Every row gives one point. Before rounding, the points of a table are all equally far from one centre. They may lie mostly on one side of it. Where is the centre, to within rounding?
In the rows, zero is written as 128.

Points (9 x 2)
[[122 193]
 [133 126]
 [186 205]
 [113 157]
 [127 131]
 [113 171]
 [129 129]
 [130 201]
 [122 194]]
Centre: [160 165]

Points (10 x 6)
[[140 146 188 140 178 177]
 [155 152 227 136 114 148]
 [198 137 214 150 126 124]
 [130 139 112 108 160  69]
 [168  90 162 179 125 105]
 [187 114 146 154 130  66]
 [140 116 209 139 149 169]
 [141 152 215 110 186 138]
 [139 152 196 111  77  94]
 [180 100 168 168 148 155]]
Centre: [147 144 162 130 139 117]

Points (15 x 12)
[[177  66 133 186 118 197 108 113  80 134  89 115]
 [110 157 102 104 135 158 130 206  94 132 136  72]
 [ 79 125 180 171 128 136 134 101 138 156 156 147]
 [131  68 128 176 155 164 147  79  88  77 175  92]
 [132 125 147 100 193 187 173 208  84 125  90  84]
 [115  83 217 133 133 151 104  97  95 132 173 117]
 [170 119 187 171 129 161 129 162  60 152  85 164]
 [191 129 191 146 129 126 118 123  80 170 142 114]
 [100  69 172 140 154 157 148 112  78 121 164  37]
 [159  98 144 112 180 192  64 187 112 114 116 130]
 [161  75 192  86 223 155 147 137  65  98  62 128]
 [132  23 128 157 146 110 113 198  97  88 126 151]
 [120 100 196 128 176 168 152 141  48 163 150  89]
 [109 121 193 129 134 106  73 144  57 133 158 101]
 [132  86 140 120 159 159 112 174  65 139 133  26]]
Centre: [125 101 139 119 142 132 139 129 104 106  96 116]

Points (29 x 24)
[[134 177 100 207 118 142 177 131 145 114  75  80 172 160 119 115 106  47
  166 148 197 106 176 123]
 [108 162  83 225 100 104 164 150 163 126  72 112 122 175 117  80 139  50
  107 156 122 117 134 172]
 [ 94 116  74 232 118 151 158 115 162 106 134  97 134 188 147 116 120 116
  118 136 196 151 171 156]
 [122 142  27 204  59 114 137 150 139 131 111 134 113 195 147 115 147 138
  127 136 156 124 132 105]
 [149 135  35 229  90 163 221 129 126 124  67  86 126 125 112 118 119  86
  100 139 159 138 141 118]
 [158 143  70 210 138 172 218 157 156  80 123  50 148 188 172 137 155  78
  127 141 132 151 161 166]
 [142 128  81 181 131 142 184 125 158 109  32  89 109 149  64 140 157  90
  157 132 150 141 161  94]
 [149 135  44 221 130 130 176 171 126 110  32 122 142 167 100  94 133  97
  115 116 145 181 141 111]
 [177 123  83 205 118 134 214 139 169 149  71  80 135 155  85 105 129  52
  111 145 160 176 153 144]
 [115 158  88 176 150 176 162 162 130  92 125  88 202 165 115  84 181  85
  166 135 108 148 141 127]
 [109 142  71 183 117  86 203 157  78 143  91 141 120 158 128 164 131  75
  113 112 163 119 112 127]
 [157 113  61 209  92 113 161 124 150 137 105 103 132 167  94 130 163  55
   77 111 111  94 151 109]
 [122 168  47 191 132 158 200 130 172 130  89 109 112 154  93 103 149  56
  142 168 129 198 159 120]
 [133 112  59 189  91 132 172 136 132 102  47  69 114 181 120 105 158  39
  111 184 132 150 183 147]
 [118 100  66 205  87 134 162 126 150 112  83  99 148 165  98 142 123  92
  149 131 148  81 139 190]
 [ 91 165  51 192  66 152 193 187 146  99 109  94 129 187 111 126 149 116
  116 176 188 171 198 156]
 [119 137  68 211  89 174 153 141 157 139  99  94 109 175  98  68 165  86
  123 127 141 119 156  91]
 [162 143  60 190  95 194 121 126 171  83  86 114 167 118 116 138 137 113
  151 143 141 124 116 178]
 [134 129  35 181  95  93 180 163 134 133 105  97 165 201 121 150 180  46
  119 112 133 172 131 117]
 [124 168  43 204 100 150 204 146 122  98  95  95 105 172 142 134 146 112
  142 137 172 142 208  71]
 [160 129  54 173 131 126 203 118 186 110  35 115 142 151 106 131 138  50
  138 128 121 163 181 142]
 [ 97 175  96 165 116 166 180 127 165 125 111 103 136 179 110  72 167  26
  127 116 141 161 145 142]
 [127  99  56 204 145 173 141 160 139 125  69  82 147 150  70  92 162  54
  107 156 159 121 145 124]
 [134 134  54 199 123 133 168 162 128 158  24  98 142 172 137  81 133  68
  112 132 132 111 162 102]
 [107 121  72 191 107 111 167 153 153  96  59  93 168 197  97  84 132  32
  123 131 134 105 128 116]
 [ 93 152  40 233 120 128 192 155 173 151  87 108 163 172 117 127 163 107
   95 132 177 147 171  97]
 [167 135  41 224  91 161 181 136 157  77  80 155 129 189 127  88 150 107
  135 129 143 124 135 107]
 [130 121 124 201  98 155 181 138 105 143 117 101 105 151 140 130  99  76
   92 143 145 148  81 148]
 [130 155  46 185  83 132 220 138 145  95  80 118 132 190  79 127 109  80
   98 104 173 151 202 116]]
Centre: [141 148  80 148 123 133 168 153 145 103 104 106 144 155 130 126 139 102
 104 152 154 133 147 130]

Points (31 x 24)
[[ 90 160 112 107 128 111 111 108 183  47 149 121  94 137 124 192 160 135
  157 156 124 116 103 108]
 [ 96 145  91 116 106 138 115 142 170  12 140 106 182 102 157 163 140 146
  141 127 130 109  96  97]
 [ 99 173 123 127 129 117 101 128 167  33 104 109 136 106 177 149 156 129
  141 162  90  81 120 131]
 [ 82 176  93  99 121 131 102 119 164  49 114 120 149  99 189 189 128 120
  141 167 162 118 138 112]
 [113 152  81 122 132 150  94  96 147  42 117 103 133  79 166 200 165 147
  131 129 125 103 136 129]
 [131 160 102 120 150 108  73 136 146  54 109 125 118  88 178 174 145 112
  158 140 132 103  99 108]
 [115 161 107  70 106 128 152 106 158  30 104 102 110 110 153 176 132  85
  141 150  94 128 128 122]
 [103 147 130 113 163 114 106 112 187  28 144 147 116  89 155 119 150 144
  167  95  99  85 112 115]
 [ 98 147  91 102 127 117 134 133 150  38  99 117 121 105 168 176 177 131
  177 137 157  79 145 115]
 [ 88 158 112 104 126 117  95  98 177  28 108 141 126  77 167 170 125 145
  171 137 127 110  94 108]
 [115 123  78  94 134 119 129 105 175  10 121 143 144  90 146 163 128 144
  142 161 157 102 105 107]
 [ 94 147  79 104 120 117 103 123 186   7 117 148 135 104 164 169 157 147
  159  93 141 120 111 126]
 [109 148  84  98 149 104  67 124 161  24 107 111 145 104 144 169 111 111
  150 127 116  95 112  96]
 [108 163  75  96 123 146 134 122 135  33 122 128 146 110 155 185 160 103
  153 171 119 118 110 108]
 [ 98 124  75 117 131 141  93 112 121  56  91  98 129  87 130 159 158 117
  148 143 119 118  94 132]
 [101 142  64 118 130 117 115  98 162  18 122 134 158  88 157 166 179 111
  164 126 110 132 146 116]
 [122 166  77 116 137  92 115 122 143  23 108 131 153  88 139 161 153 154
  159 144 135 126 117  94]
 [ 88 155  85 108 122 173 140 105 146  56 136 143 129  92 167 170 171 119
  148 139 118  79 117  93]
 [100 145  79  75 133 117 113 122 130  34 121 116 154  96 182 191 174 157
  119 133 118 151 114 124]
 [126 157  87 120 127 101 109 101 148  38 113 112 142  86 139 173 158 146
  190 143 125 110 106 118]
 [121 146 106 111 170 131 117 117 154  53  87 120 145  90 123 211 138 131
  158 155 151 103 124 131]
 [104 153  90 113 138 115 110 145 177  37  93  94 125  91 140 180 158 104
  170 138 124 112 105 108]
 [121 148 103  87 108 104 115 131 179  34 118 114 117  96 168 202 146 129
  163 143 135 121 113  85]
 [112 129  75  97 117 117  98 101 178  36  94 135 109  85 173 168 138 106
  171 121 114  89 128 107]
 [115 166 111  94 152 132  92 133 179  45  86 102 139 102 142 182 139 134
  122 145 156 104  95 112]
 [111 189 106 101 117 144 104 109 172  53 108 174 137  88 167 129 147 113
  147 136 132 106 132 130]
 [102 160  88 100 149  79  89  99 186  38 115 143 127  90 168 149 152 125
  165 118 109 135 101 151]
 [102 161  94  91 173 124 120 114 177  22 141 138 180  87 171 181 160 112
  145 140 144 111 128 113]
 [117 150 104 106 123 131 111 125 180  28 121 101 143  80 179 137 112 134
  137 157 120  93  93 161]
 [106 165  93  73 167 127 144 128 165  30 119 120 125 104 184 171 170 155
  128 143 125  91 119  82]
 [135 165 110 119 101 135  94 105 160  59 123 133 117  69 159 182 152 139
  162  99 136 129 112 110]]
Centre: [108 129 109 110 147 124 136 114 161  82 127 120 140 128 163 150 124 134
 139 116 120 127 131 121]

Points (29 x 24)
[[135 105  86  95 153 121 178 164 121  97  92 154 120 188 197 142 125 201
  151 144 101 187 214  57]
 [101 109 107 125 162 102 160 132 153  90  86 183 121 172 160 115 117 166
  159 177 131 190 213  97]
 [ 84  96  78 133 161 102 172 170 164 118  73 186 142 169 161 116 115 191
  135 119 131 191 231  94]
 [ 76 108 123 103 123 162 178 177 154 101  63 188 132 186 159 127 124 150
  137 133 120 151 203 112]
 [ 91  92  92 121 155 130 195 183 150  94  69 159 140 171 179 150  63 148
  121 151 153 127 186  86]
 [ 93 114  79 138 179 111 156 149 139 100  76 200 155 193 191 149 113 178
  121 116  95 172 201 106]
 [ 94  67  95  88 137 125 144 127 140 102  73 196 127 155 153 154 112 178
  164 158 126 186 201  81]
 [125  89  87 132 129 126 171 158 135 141  70 174 129 172 123 103 103 176
  163 160 120 193 190  91]
 [133  75  79 114 142  95 191 159 138  66  64 154 145 178 171 141 110 176
  146 121 173 189 213  82]
 [111  91 106 140 125 133 175 140 132  98  50 206 140 173 151 101 129 182
  139 160 123 154 188  79]
 [ 94 128 100 105 168 142 175 180 139 106  68 183 122 178 156 134 105 144
  132 160 150 178 225  90]
 [117  86  99 119 156 143 159 155 158  99  65 148 129 152 171 135 105 201
  116  97 117 186 243 120]
 [ 96 100 105  99 130 148 175 135 167  93  90 185 174 165 166 156 118 211
  145 109 126 195 242 126]
 [165  79  82 104 145 131 182 153 108 156  63 140 139 152 187 104 117 194
  147 111 125 150 191  72]
 [137 133  67 120 189 126 152 175 149  98  83 177 156 184 206 147 114 186
  149 173 129 156 208 112]
 [ 86 145  85  95 129 125 122 161 155 127  68 174 140 203 156 139 104 200
  144 134 131 157 195  94]
 [133  78 104 102 146 121 165 154 143  97  63 171 144 183 156 158  72 175
  132 126 120 168 243 106]
 [123 112  99 117 121 125 181 168 137  80  52 181 133 184 138 159 115 192
  144 159 144 171 214 113]
 [117 118  78 106 155 107 169 187 156 107  75 154 110 163 134 154 111 174
  141 150  81 157 204 108]
 [129 106  90 141 152 113 174 134 142 114  90 196 113 180 193 122 115 206
  129 148 100 163 172 125]
 [113 105  92  97 130 106 180 147 119  99  44 177 128 173 162 179 111 185
  133 143 119 156 205  71]
 [116 130  88 120 146 133 187 159 135 126  54 172 128 149 186 133 127 167
  153 162  98 181 199 105]
 [113  72  92  60 158 107 174 174 143 102  74 163 115 165 151 147 119 167
  140 141 120 192 201 107]
 [142 105  99  96 144  93 154 122 123 145  77 192 146 203 176 122 104 164
  116 126  98 180 221 101]
 [129  88 109 113 162 129 150 160 128  83  73 198 127 174 191 118 126 188
  167 138 141 173 201 112]
 [ 97  79  77 126 131 110 177 179 128  89  78 166 101 147 157 160 137 148
  139 173 100 167 201  91]
 [127 129  73 122 181 113 187 154 152 116  71 170 134 152 162 144 124 180
  160 159 138 174 222 128]
 [113 111  94 124 131 136 169 121 172  82  67 154 159 184 191 115 111 147
  148 138 120 182 239  72]
 [ 90 119  98 107 159  93 167 151 169 131  92 187 106 190 165 128 139 181
  114 157 104 189 217  84]]
Centre: [139 103 111 125 132 129 150 155 151 123 138 152 173 149 157 154 140 157
 107 129 147 157 180  82]

Points (28 x 24)
[[ 93 161  97 110 149 130 212 115  88 134  99 162 159 100 100 191 117 183
  113 103 175 113 146 145]
 [113 174  89 139 130 131 214 116  96 125 128 150 145  93 111 234  75 152
  137  96 159 119 143 162]
 [ 80 190  78 178 124 130 207 134 116 154 114 144 162  97 107 236 115 157
  141 102 145 122 170 175]
 [ 73 156 101 149 157 144 207 150 124 122 131 166 163 102  99 223 127 134
  148  95 169  83 150 136]
 [ 74 158 117 165 170 144 217 132 113 113  94 154 153 102  96 217 170 151
  124  79 172 133 149 155]
 [ 71 155  91 152 170 115 227 152 110 109  93 130 135  83 123 218 106 147
  124 113 140 124 142 166]
 [112 150  99 185 130 131 191 152 128  86 104 153 157  89 123 213 105 104
  112  95 134  97 120 126]
 [ 46 162 122 106 155 145 166 144 100 152  88 142 139  44  95 212 149 136
  155  87 130 138 132 111]
 [107 135 111 117 124 135 207 152 103 142  85 180 175  87 107 198 141 189
  113  94 164 143 168 142]
 [ 86 196 105 117 145 115 193 156 106 171 109 134 114  95 120 202 121 148
  166 108 135  72 197 101]
 [ 81 167 122 151 120 145 211 154  98 148 115 142 185  96 122 208 133 135
  152  61 189 115 141 164]
 [116 162  96 121 143 151 230  90  93 146 117 151 139  88  94 226 142 160
  143 101 151 118 131 145]
 [ 98 141  80 154 121 145 215 108 115 143  85 144 161  83  97 186 102 152
  112  58 131 127 190 168]
 [ 94 173  91 135 144 165 195 116  57 120  98 116 175 124 133 184 120 146
  147  60 167 110 160 148]
 [ 87 123  97 112 129 110 188 125 121  87  88 133 130  67 116 211 130 153
  108  87 163 128 159 145]
 [111 158  76 108 157 168 196 160 104 144 129 130 185 101 131 206 123 140
  165  64 180 147 154 151]
 [ 56 170  86 120 124 167 164 154  91 155  86 156 116 134 118 201 123 180
  155  60 138 127 180 144]
 [101 191  90 144 152 120 203 105  75 122  86 153 170  92 120 224 113 131
  121  85 167 144 138 130]
 [125 156 112 121 113  97 202 153  91 129 114 176 177  97 110 187 113 126
  122  95 171 111 203 158]
 [ 98 150  76 148 150 137 249 145 111 127 103 127 169 100 141 212 124 135
  124  73 157 122 178 142]
 [ 79 203 100 143 138 180 202 145 136 131  92 145 135  84  92 235 109 133
  110 127 173 113 143 141]
 [ 95 156  64 112 143 133 218 114 139 145 148 131 131 121 134 238 109 144
  113  94 173 119 191 173]
 [ 95 174  87 160 136 173 185 108 111 117 122 159 137  97 102 218 137 150
  146  53 151 111 130 166]
 [ 60 162 124 143 152 148 202 105  88 120  83 168 152  82 109 197  81 156
  141  70 150 119 167 136]
 [ 94 170 118 120 172 153 213 152 110 125 107 112 132  96 165 231 111 144
  125  43 166 101 158 134]
 [110 159 103 137 157 119 189 134  90 148  63 168 146 101 124 180 136 182
  158  83 148 115 207 125]
 [ 77 191  78 147 134 153 201 147 100 137 105 155 134 128 119 233 121 179
  114 119 163 126 137 168]
 [ 71 178  82 174 172 117 209 153  96 135 100 136 109 107 122 217 119 166
  125  92 149 116 144 135]]
Centre: [107 155 144 139 143 151 159 126 125 159 125 130 133 120 141 181 127 118
 117 114 126 150 166 138]

Points (29 x 24)
[[145  61 153 135 145 149 112 133  60 176 122 225 166 126  40 127  90 133
  118 113 163 153 116 141]
 [165 147 191 138 195 116 103  98  44 212 114 155 156 136  56 144  93  73
  183  90 142 190 134 119]
 [186  84 185 162 173 111  71  96  76 200  80 189 152  86  52 121 103 131
  148 157 127 148 153 165]
 [169  97 166 155 193 105 122 127  70 221  72 186 169 151 102 153  82 144
  196 119 149 119 152 141]
 [125  76 204 169 162  98 101 129 111 176 133 174 183 145  48 171  66 109
  171 143 179 130 150 113]
 [150  80 203 146 170 105 105 145 113 182  64 159 169 132 138 211  74 129
  141 144 160 123 176 121]
 [179  87 130  82 154 113  94 102  89 190  85 193 177 182  81 147  77 116
  142 141 166 139  98 169]
 [169 102 135 166 183 132 141 131  66 206 107 156 148 125  74 139  83 109
  137 131 193 146 157 178]
 [169 112 158 153 135 124  98 170  72 131  81 160 165 134  65 161  47 118
  182 144 160 122 156 139]
 [166 111 106 120 154 107  88 144  78 194 105 153 174 104  84 122  81 124
  151 124 164 127 135 199]
 [141  85 208 143 158 120 137 164 100 170 113 216 169 129 104 167  62 100
  155 138 161 131  96 199]
 [156 162 160 136 172 112 118 142  35 167 122 202 182 135  89 152  86 140
  183 101 174 133 152 120]
 [158 126 192 163 176  61 105 155  65 146 122 171 149  82 126 121  90 149
  200 116 161 133 174 201]
 [133 117 188 164 177 105 100 129  71 205 134 147 200 146  79 115  75 124
  198 137 125 144  91 128]
 [181 109 164 103 169 134 122  99  89 192 116 141 169 109  83 157 123 115
  191 189 169 181 193 123]
 [152 137 172 138 132  95 101 109  45 171 100 140 181 118  83 162 102 127
  167 193 138 146 117 152]
 [122 112 178 116 143 163  94 143  47 162 126 165 175 185  94 181  61 164
  183 116 162 153  92 137]
 [153 141 168 175 186 113 135 116  85 150 119 157 143  78  57 194  87  97
  128 129 146 155 139 170]
 [167 154 156 140 158 126 122 120  45 195  98 159 135  68  72 141  71 115
  179 103 128 126 110 116]
 [129 105 173 136 147 123 108 186  72 148 138 179 190 168  84 144  60 111
  163 143 148 154  77 131]
 [126  99 160 119 175  97 118 129  61 153 123 187 175 155  72 160  90 167
  192 138 167 107  72 157]
 [129  69 141 146 163 137 155 152  16 129 159 185 166 108  77 145  87 123
  133 114 174 145 134 152]
 [143  88 202 161 200 121 103  95   7 138 113 156 167 116  52 140  64 152
  152 120 190 169 130 178]
 [126 113 182 153 137 142 106 163  69 192 137 172 169 131  65 158  92 130
  166 132 177 142 117 188]
 [150  96 148 157 177  84 102 131  49 161  90 180 175 129  85 179 140 103
  183 139 167 176 137 149]
 [143 108 182 121 148 108 125 137  94 199 111 170 158 151  52 173  97 165
  181 152 181 140 121 104]
 [144 121 157 129 167  85 112 136  30 192 100 161 159  75  90 180  90 146
  121 122 158 113 151 140]
 [182 119 162 146 161 144 114  98  85 162 151 148 200 125  91 165 112 149
  213 153 131 144 118 155]
 [131 122 137  81 186 112 128 124  14 141 135 162 185 154  62 165  97 138
  160 107 145 129 150 186]]
Centre: [136  90 189 100 180 122  99 104  88 138 127 157 115 130 121 124  82 117
 153 120 138 150 144 138]
